Rows are points. The ring and each string are closed loops that go straight from each point to the next, and from the last back to the first. Before rounding, they use only three directions, however many columns there are. Count how often each string passes through the ring. Passing back the other way cancels.

Ring:
0.26, -0.08, 0.03, -0.33
0.23, 0.19, 0.14, -0.16
0.06, 0.32, 0.19, -0.03
-0.21, 0.35, 0.17, 0.05
-0.47, 0.23, 0.08, 0.02
-0.57, 0.06, 0.00, -0.05
-0.55, -0.22, -0.06, -0.18
-0.37, -0.39, -0.07, -0.29
-0.15, -0.42, -0.06, -0.37
0.10, -0.31, -0.03, -0.39
String (16 x 4):
0.12, 0.07, -0.16, -0.41
0.11, 0.03, -0.11, -0.37
0.16, 0.05, -0.20, -0.46
0.00, -0.05, -0.04, -0.30
0.02, -0.19, 0.10, -0.22
0.07, -0.33, 0.13, -0.25
0.19, -0.57, 0.11, -0.37
0.18, -0.52, -0.10, -0.54
0.11, -0.37, -0.22, -0.57
0.01, -0.13, -0.22, -0.47
-0.11, -0.04, -0.02, -0.25
-0.04, -0.25, 0.19, -0.15
0.00, -0.26, 0.22, -0.14
0.26, -0.31, 0.19, -0.27
0.49, -0.19, 0.01, -0.45
0.42, -0.02, -0.11, -0.49
Times through: 2
String (21 x 4):
0.43, -0.24, 0.07, -0.39
0.45, -0.09, -0.09, -0.50
0.50, -0.12, -0.03, -0.47
0.34, -0.24, 0.20, -0.26
0.00, -0.15, 0.17, -0.15
0.04, -0.05, -0.04, -0.31
0.16, -0.08, -0.13, -0.44
0.07, -0.01, -0.22, -0.46
-0.03, -0.14, 0.04, -0.25
-0.01, -0.28, 0.13, -0.22
-0.07, -0.16, 0.03, -0.24
0.02, -0.15, -0.27, -0.53
0.11, -0.44, -0.23, -0.59
0.11, -0.60, -0.02, -0.46
0.02, -0.46, 0.10, -0.30
-0.04, -0.28, 0.10, -0.23
0.10, -0.49, 0.18, -0.26
0.23, -0.39, -0.06, -0.48
0.34, -0.32, -0.13, -0.56
0.31, -0.33, 0.07, -0.38
0.14, -0.26, 0.21, -0.19
Times through: 1

Ring:
0.00, -0.16, -0.20, 0.07, -0.28, -0.14, -0.36, 0.03, -0.19
-0.28, 0.28, -0.01, -0.16, 0.05, -0.37, -0.22, -0.21, -0.18
-0.41, 0.46, 0.23, -0.21, 0.19, -0.20, 0.11, -0.25, 0.17
-0.28, 0.13, 0.21, -0.02, -0.05, 0.24, 0.30, -0.02, 0.45
-0.02, -0.28, 0.00, 0.19, -0.35, 0.39, 0.11, 0.19, 0.36
0.11, -0.35, -0.18, 0.21, -0.42, 0.14, -0.25, 0.18, 0.03
String:
-0.15, -0.29, -0.29, 0.03, -0.32, 0.02, -0.18, 0.05, -0.23
-0.12, -0.06, -0.06, 0.03, -0.19, -0.01, -0.12, 0.01, 0.02
0.20, 0.00, 0.07, 0.19, -0.23, -0.11, -0.37, 0.06, 0.18
0.02, -0.09, -0.25, 0.03, -0.23, -0.38, -0.58, -0.04, -0.40
0.00, 0.17, 0.00, 0.01, -0.07, -0.38, -0.44, -0.11, -0.12
-0.06, 0.20, 0.15, 0.03, -0.05, -0.13, -0.15, -0.06, 0.21
-0.28, 0.04, -0.10, -0.10, -0.09, -0.12, -0.09, -0.09, -0.13
-0.48, 0.22, -0.15, -0.28, 0.07, -0.37, -0.14, -0.26, -0.39
-0.55, 0.46, 0.01, -0.34, 0.22, -0.45, -0.06, -0.35, -0.27
-0.43, 0.25, 0.00, -0.21, 0.07, -0.20, 0.02, -0.21, -0.09
-0.22, 0.17, 0.11, -0.05, -0.03, -0.04, 0.01, -0.08, 0.17
-0.20, 0.57, 0.51, -0.06, 0.20, -0.05, 0.18, -0.17, 0.63
-0.33, 0.58, 0.52, -0.12, 0.24, 0.03, 0.35, -0.19, 0.66
-0.17, 0.40, 0.47, 0.01, 0.09, 0.14, 0.27, -0.07, 0.71
-0.31, 0.26, 0.35, -0.03, 0.03, 0.29, 0.44, -0.04, 0.64
-0.40, -0.07, -0.02, -0.07, -0.14, 0.28, 0.32, 0.00, 0.19
-0.30, -0.17, -0.07, -0.01, -0.22, 0.30, 0.24, 0.05, 0.17
-0.27, -0.25, -0.16, 0.01, -0.28, 0.27, 0.15, 0.07, 0.05
-0.07, -0.42, -0.10, 0.19, -0.43, 0.50, 0.18, 0.24, 0.30
0.19, -0.42, 0.02, 0.34, -0.49, 0.54, 0.07, 0.32, 0.52
0.23, -0.24, 0.11, 0.32, -0.39, 0.35, -0.06, 0.24, 0.52
0.36, -0.63, -0.17, 0.43, -0.65, 0.44, -0.22, 0.39, 0.28
0.08, -0.61, -0.41, 0.22, -0.57, 0.20, -0.29, 0.24, -0.20
Times through: 1

Ring, 7 rows:
0.68, 0.34, -0.11, 0.00, -0.39, 0.24, 0.14, -0.36, 0.69, 0.09, -0.01, 0.06
0.37, 0.53, -0.12, 0.15, -0.11, -0.18, 0.04, -0.18, 0.41, 0.39, 0.05, -0.33
0.03, 0.49, 0.01, 0.16, 0.12, -0.32, 0.00, -0.02, 0.10, 0.41, 0.02, -0.46
-0.40, 0.06, 0.13, 0.11, 0.35, -0.18, 0.03, 0.14, -0.29, 0.23, 0.02, -0.32
-0.35, -0.28, 0.16, -0.01, 0.25, 0.18, 0.12, 0.09, -0.26, -0.06, 0.00, 0.03
-0.04, -0.24, 0.20, -0.12, 0.01, 0.42, 0.16, -0.06, 0.02, -0.24, -0.09, 0.23
0.49, 0.09, 0.11, -0.14, -0.32, 0.47, 0.16, -0.28, 0.50, -0.20, -0.12, 0.27
String:
0.20, 0.27, 0.04, 0.04, -0.06, 0.03, 0.08, -0.12, 0.25, 0.15, -0.02, -0.13
0.19, 0.03, -0.23, 0.16, -0.04, 0.06, 0.13, -0.16, 0.26, 0.27, 0.18, -0.08
0.14, 0.34, 0.12, 0.02, -0.02, -0.03, 0.05, -0.08, 0.19, 0.14, -0.07, -0.19
0.07, 0.76, 0.26, 0.05, 0.09, -0.38, -0.07, 0.01, 0.12, 0.33, -0.17, -0.53
-0.13, 0.86, 0.22, 0.17, 0.26, -0.65, -0.12, 0.11, -0.05, 0.54, -0.11, -0.78
-0.17, 0.24, -0.20, 0.31, 0.27, -0.40, 0.02, 0.04, -0.06, 0.57, 0.22, -0.51
-0.02, 0.05, -0.18, 0.19, 0.11, -0.08, 0.10, -0.06, 0.07, 0.34, 0.18, -0.22
0.05, 0.26, 0.07, 0.06, 0.05, -0.06, 0.05, -0.05, 0.11, 0.19, -0.02, -0.21
0.03, 0.50, 0.18, 0.05, 0.09, -0.22, -0.01, -0.01, 0.09, 0.25, -0.10, -0.37
0.04, 0.92, 0.23, 0.12, 0.14, -0.57, -0.11, 0.04, 0.10, 0.48, -0.15, -0.71
0.21, 0.59, -0.20, 0.26, 0.03, -0.41, 0.00, -0.10, 0.29, 0.60, 0.14, -0.54
0.31, 0.16, -0.42, 0.28, -0.07, -0.09, 0.12, -0.21, 0.38, 0.48, 0.29, -0.22
0.24, 0.14, -0.14, 0.11, -0.07, 0.05, 0.11, -0.17, 0.30, 0.23, 0.10, -0.10
0.32, 0.39, 0.04, 0.03, -0.12, 0.01, 0.06, -0.17, 0.35, 0.17, -0.05, -0.16
0.32, 0.42, 0.10, -0.01, -0.13, 0.03, 0.06, -0.16, 0.35, 0.12, -0.09, -0.14
0.37, 0.06, -0.26, 0.13, -0.16, 0.15, 0.16, -0.25, 0.42, 0.22, 0.17, 0.00
0.61, 0.12, -0.42, 0.17, -0.31, 0.18, 0.18, -0.36, 0.65, 0.30, 0.24, 0.03
0.90, 0.39, -0.47, 0.18, -0.47, 0.12, 0.16, -0.47, 0.91, 0.37, 0.21, -0.03
0.70, 0.80, 0.04, 0.01, -0.35, -0.07, 0.03, -0.30, 0.69, 0.24, -0.13, -0.24
0.40, 0.61, 0.12, 0.00, -0.17, -0.06, 0.03, -0.18, 0.43, 0.18, -0.13, -0.23
Times through: 1
String:
-0.55, -0.49, -0.07, 0.16, 0.42, 0.06, 0.14, 0.15, -0.42, 0.15, 0.22, -0.07
-0.67, -0.31, 0.29, 0.01, 0.46, 0.04, 0.07, 0.24, -0.55, -0.03, -0.03, -0.11
-0.35, -0.03, 0.39, -0.10, 0.25, 0.11, 0.06, 0.12, -0.27, -0.13, -0.17, -0.06
0.00, 0.22, 0.30, -0.09, 0.03, 0.10, 0.05, -0.02, 0.05, -0.05, -0.18, -0.08
-0.16, -0.07, 0.51, -0.24, 0.07, 0.38, 0.10, 0.03, -0.11, -0.38, -0.29, 0.18
0.00, -0.51, 0.14, -0.16, -0.05, 0.65, 0.23, -0.11, 0.05, -0.37, -0.04, 0.46
0.13, -0.47, -0.14, 0.00, -0.09, 0.53, 0.24, -0.19, 0.20, -0.13, 0.14, 0.36
0.14, 0.00, 0.06, -0.03, -0.06, 0.25, 0.13, -0.13, 0.19, -0.03, -0.03, 0.08
0.14, 0.25, 0.50, -0.26, -0.10, 0.31, 0.07, -0.07, 0.15, -0.31, -0.35, 0.10
-0.01, -0.32, 0.33, -0.24, -0.06, 0.61, 0.18, -0.08, 0.04, -0.45, -0.19, 0.41
-0.14, -0.57, 0.00, -0.04, 0.07, 0.51, 0.22, -0.06, -0.05, -0.20, 0.09, 0.34
-0.05, -0.18, 0.00, 0.03, 0.06, 0.22, 0.15, -0.06, 0.03, 0.01, 0.06, 0.07
-0.12, 0.00, 0.18, -0.02, 0.11, 0.12, 0.09, 0.01, -0.05, -0.01, -0.06, -0.05
-0.60, -0.11, 0.41, -0.05, 0.42, 0.00, 0.03, 0.24, -0.49, -0.07, -0.14, -0.16
-0.67, -0.41, 0.08, 0.12, 0.49, 0.00, 0.10, 0.22, -0.53, 0.11, 0.12, -0.13
-0.41, -0.40, -0.11, 0.16, 0.33, 0.07, 0.14, 0.09, -0.29, 0.17, 0.21, -0.06
Times through: 2
